Rows are points. To make a cloud, some directions were put in groups of two or more. Within a group, all points are equally far from the middle, so they leave a hole (a ring in 2 directions, a hollow ball in 3). The other directions are filled evenly. Then the cloud was stretched, turned, moved and blurred a little. How many holes are there, and how many directions does each take, smallest first?

Cloud (19 x 3):
[[ 0.03 -0.24 -0.20]
 [ 0.26  0.66 -0.35]
 [-0.31  0.60  0.15]
 [ 0.09 -0.22  0.06]
 [-0.36 -0.09  0.00]
 [ 0.06 -0.12 -0.44]
 [ 0.21 -0.17  0.09]
 [-0.43  0.02 -0.18]
 [-0.49  0.34  0.04]
 [-0.20  0.70  0.14]
 [-0.25  0.73  0.03]
 [-0.24 -0.18  0.01]
 [ 0.45  0.00  0.02]
 [-0.28 -0.11  0.12]
 [-0.51  0.24 -0.05]
 [ 0.35  0.01 -0.41]
 [-0.44  0.54 -0.06]
 [-0.01  0.57 -0.53]
 [-0.09 -0.01 -0.52]]
Holes: 1 (3)

Cloud (19 x 3):
[[-0.15  0.21 -0.45]
 [-0.29 -0.21  0.24]
 [ 0.01  0.31 -0.22]
 [ 0.43  0.02  0.48]
 [-0.28 -0.30 -0.64]
 [ 0.21 -0.33  0.30]
 [ 0.13 -0.78  0.30]
 [ 0.52  0.02  0.05]
 [-0.06  0.18 -0.34]
 [ 0.24  0.33 -0.09]
 [ 0.18 -0.13  0.54]
 [ 0.01  0.33  0.00]
 [ 0.52 -0.11 -0.07]
 [-0.11  0.20  0.29]
 [ 0.23 -0.03  0.38]
 [ 0.58 -0.25 -0.32]
 [ 0.27  0.22  0.25]
 [-0.22 -0.68  0.11]
 [ 0.48 -0.26  0.20]]
Holes: 0

Cloud (28 x 4):
[[ 0.20  0.01 -0.12  0.46]
 [ 0.36  0.67  0.27  0.01]
 [ 0.53  0.32  0.37 -0.24]
 [ 0.23  0.59  0.29  0.20]
 [-0.25 -0.14  0.28 -0.04]
 [ 0.20 -0.29 -0.09 -0.32]
 [ 0.42 -0.08 -0.12 -0.42]
 [-0.26  0.10 -0.07 -0.52]
 [-0.06 -0.25 -0.27 -0.28]
 [-0.08 -0.12  0.39 -0.08]
 [ 0.24  0.02 -0.23 -0.55]
 [ 0.20  0.09 -0.48 -0.40]
 [ 0.15  0.67 -0.36  0.09]
 [ 0.54 -0.14 -0.10  0.17]
 [-0.26 -0.10  0.00 -0.41]
 [ 0.69  0.20  0.15  0.16]
 [-0.32 -0.06  0.15 -0.29]
 [ 0.51  0.52 -0.38 -0.10]
 [ 0.33 -0.16  0.16 -0.39]
 [ 0.43  0.50  0.37  0.10]
 [ 0.36  0.68  0.06  0.20]
 [-0.04  0.36 -0.49  0.19]
 [-0.08 -0.05  0.34 -0.34]
 [ 0.14  0.74 -0.04 -0.40]
 [-0.01 -0.27  0.14  0.21]
 [ 0.38 -0.27  0.18 -0.17]
 [-0.33  0.55 -0.27 -0.10]
 [-0.04  0.53 -0.45  0.11]]
Holes: 1 (4)

Cloud (49 x 6):
[[ 0.41 -0.34  0.23 -0.25  0.01  0.37]
 [ 0.19 -0.06  0.07 -0.32  0.56  0.13]
 [-0.43 -0.22 -0.29 -0.39  0.08 -0.43]
 [-0.39  0.07 -0.07  0.36 -0.10  0.55]
 [ 0.34 -0.29  0.10 -0.35 -0.32 -0.27]
 [-0.35 -0.10  0.34  0.11 -0.45  0.26]
 [ 0.05 -0.65 -0.30 -0.38  0.12  0.26]
 [ 0.54 -0.12 -0.35 -0.39 -0.21  0.07]
 [ 0.44  0.07  0.13 -0.30  0.03 -0.39]
 [-0.20 -0.49 -0.48  0.11 -0.32  0.33]
 [-0.01  0.43 -0.42 -0.35  0.22 -0.32]
 [ 0.13 -0.33  0.00 -0.35 -0.06 -0.55]
 [-0.40 -0.42  0.11 -0.31  0.22 -0.29]
 [-0.48 -0.44 -0.50 -0.19  0.11  0.23]
 [ 0.08  0.07 -0.36 -0.38  0.51  0.19]
 [-0.57 -0.13  0.23 -0.31  0.27  0.19]
 [-0.51 -0.21 -0.24 -0.42  0.18 -0.32]
 [ 0.02  0.41  0.15 -0.32  0.24 -0.31]
 [-0.53 -0.07  0.17 -0.37  0.26  0.25]
 [ 0.27 -0.07 -0.55 -0.14  0.46 -0.26]
 [ 0.14 -0.53 -0.50 -0.19 -0.30  0.23]
 [-0.50  0.10 -0.23  0.40  0.31  0.25]
 [-0.36 -0.42 -0.18 -0.40  0.21 -0.33]
 [ 0.01  0.09  0.27  0.14  0.40  0.43]
 [-0.40  0.27 -0.40 -0.36  0.30 -0.22]
 [ 0.10 -0.33  0.24  0.28  0.08 -0.49]
 [-0.35  0.11 -0.02  0.37 -0.18  0.53]
 [ 0.14 -0.27  0.04  0.48 -0.03 -0.49]
 [ 0.04  0.38 -0.31  0.30 -0.26  0.29]
 [ 0.40 -0.24 -0.41  0.31 -0.01  0.43]
 [-0.48 -0.03 -0.54 -0.06  0.16  0.40]
 [-0.41 -0.11 -0.16 -0.53 -0.13  0.45]
 [-0.25 -0.56  0.26  0.26  0.25 -0.09]
 [-0.01 -0.64  0.22  0.31  0.05  0.32]
 [-0.55 -0.19  0.34 -0.07  0.09  0.38]
 [-0.13 -0.57  0.13  0.37 -0.21  0.35]
 [ 0.25 -0.18 -0.52  0.36  0.44 -0.21]
 [ 0.17 -0.51  0.27 -0.06  0.37  0.17]
 [-0.14 -0.64  0.00  0.45  0.13  0.24]
 [-0.08 -0.26 -0.12  0.46 -0.30 -0.44]
 [ 0.14  0.29 -0.50 -0.25  0.37 -0.31]
 [ 0.22 -0.59 -0.41 -0.32  0.09  0.31]
 [-0.54  0.08  0.23  0.26  0.34  0.15]
 [-0.38  0.34 -0.06  0.40 -0.20 -0.29]
 [-0.15 -0.52  0.19  0.33 -0.31  0.33]
 [-0.03  0.12  0.30 -0.12  0.36  0.46]
 [ 0.54  0.02 -0.14 -0.46 -0.18  0.07]
 [ 0.31  0.01 -0.51  0.34  0.26 -0.38]
 [ 0.03  0.27 -0.16 -0.53 -0.15  0.41]]
Holes: 3 (2, 2, 2)

Cloud (53 x 6):
[[ 0.58  0.22 -0.37 -0.17 -0.03 -0.29]
 [-0.32  0.20  0.06  0.39  0.26 -0.35]
 [ 0.67  0.15 -0.21 -0.21  0.19  0.18]
 [-0.02  0.14 -0.26  0.10 -0.01  0.68]
 [-0.46  0.05 -0.19 -0.43  0.03  0.11]
 [-0.38  0.06 -0.48 -0.11 -0.17  0.12]
 [ 0.60 -0.16  0.25 -0.04 -0.52 -0.02]
 [-0.30  0.45  0.07 -0.29  0.06 -0.20]
 [-0.13 -0.65 -0.35  0.09  0.02 -0.35]
 [ 0.24 -0.22 -0.71  0.08  0.08 -0.23]
 [ 0.09  0.20 -0.05 -0.25 -0.07  0.72]
 [ 0.22  0.48  0.08 -0.19 -0.03  0.46]
 [ 0.23 -0.14 -0.36 -0.08 -0.43  0.60]
 [-0.23 -0.76 -0.20 -0.04 -0.15 -0.10]
 [ 0.46 -0.48 -0.08  0.37 -0.09  0.11]
 [ 0.25 -0.26 -0.05 -0.47 -0.42  0.52]
 [-0.29 -0.32  0.08  0.05  0.06  0.68]
 [-0.18  0.29  0.04  0.45  0.22 -0.32]
 [ 0.36 -0.20 -0.09  0.48  0.22  0.12]
 [-0.22 -0.44 -0.18 -0.14  0.63  0.00]
 [-0.64 -0.20  0.33  0.10  0.03 -0.03]
 [-0.22  0.12 -0.01 -0.53  0.45 -0.07]
 [ 0.44 -0.59 -0.18  0.20  0.03  0.23]
 [-0.06 -0.71 -0.30 -0.04  0.22 -0.28]
 [ 0.20  0.26 -0.27 -0.30  0.32 -0.40]
 [ 0.48  0.20 -0.01 -0.28  0.29  0.38]
 [ 0.56 -0.09 -0.40 -0.19 -0.42  0.25]
 [-0.37  0.00 -0.41  0.38 -0.24  0.19]
 [ 0.13  0.00 -0.40  0.00 -0.42  0.55]
 [ 0.14  0.50 -0.29 -0.14  0.28 -0.02]
 [ 0.41 -0.05 -0.09 -0.35 -0.53  0.45]
 [ 0.09  0.13  0.08  0.00  0.22 -0.67]
 [-0.17 -0.59  0.33  0.03 -0.42  0.08]
 [ 0.21  0.24  0.51 -0.02  0.08  0.24]
 [ 0.47 -0.17 -0.51 -0.06 -0.35  0.27]
 [ 0.16 -0.39 -0.16 -0.64 -0.10 -0.25]
 [-0.28  0.38 -0.14 -0.33 -0.16 -0.04]
 [-0.06 -0.52 -0.38 -0.12  0.48 -0.25]
 [ 0.32  0.19 -0.21 -0.27  0.13 -0.56]
 [ 0.26 -0.08 -0.07 -0.37 -0.45  0.58]
 [ 0.14  0.25  0.13 -0.34 -0.26  0.60]
 [-0.23 -0.41 -0.54  0.10 -0.23 -0.17]
 [-0.15 -0.04 -0.50  0.22  0.51 -0.16]
 [ 0.13  0.00 -0.26  0.41  0.36  0.38]
 [ 0.19 -0.12 -0.06 -0.42 -0.21 -0.60]
 [ 0.19 -0.22 -0.35 -0.49  0.19 -0.39]
 [-0.37  0.01  0.54 -0.18  0.16 -0.10]
 [ 0.47 -0.06  0.26 -0.16 -0.64  0.12]
 [ 0.37 -0.28 -0.57  0.19 -0.32  0.24]
 [ 0.41 -0.29  0.28  0.24  0.13  0.03]
 [-0.14 -0.18 -0.20  0.41 -0.48 -0.35]
 [ 0.18  0.16  0.11 -0.36 -0.37  0.59]
 [-0.64 -0.42 -0.13  0.05 -0.11  0.08]]
Holes: 3 (2, 2, 2)
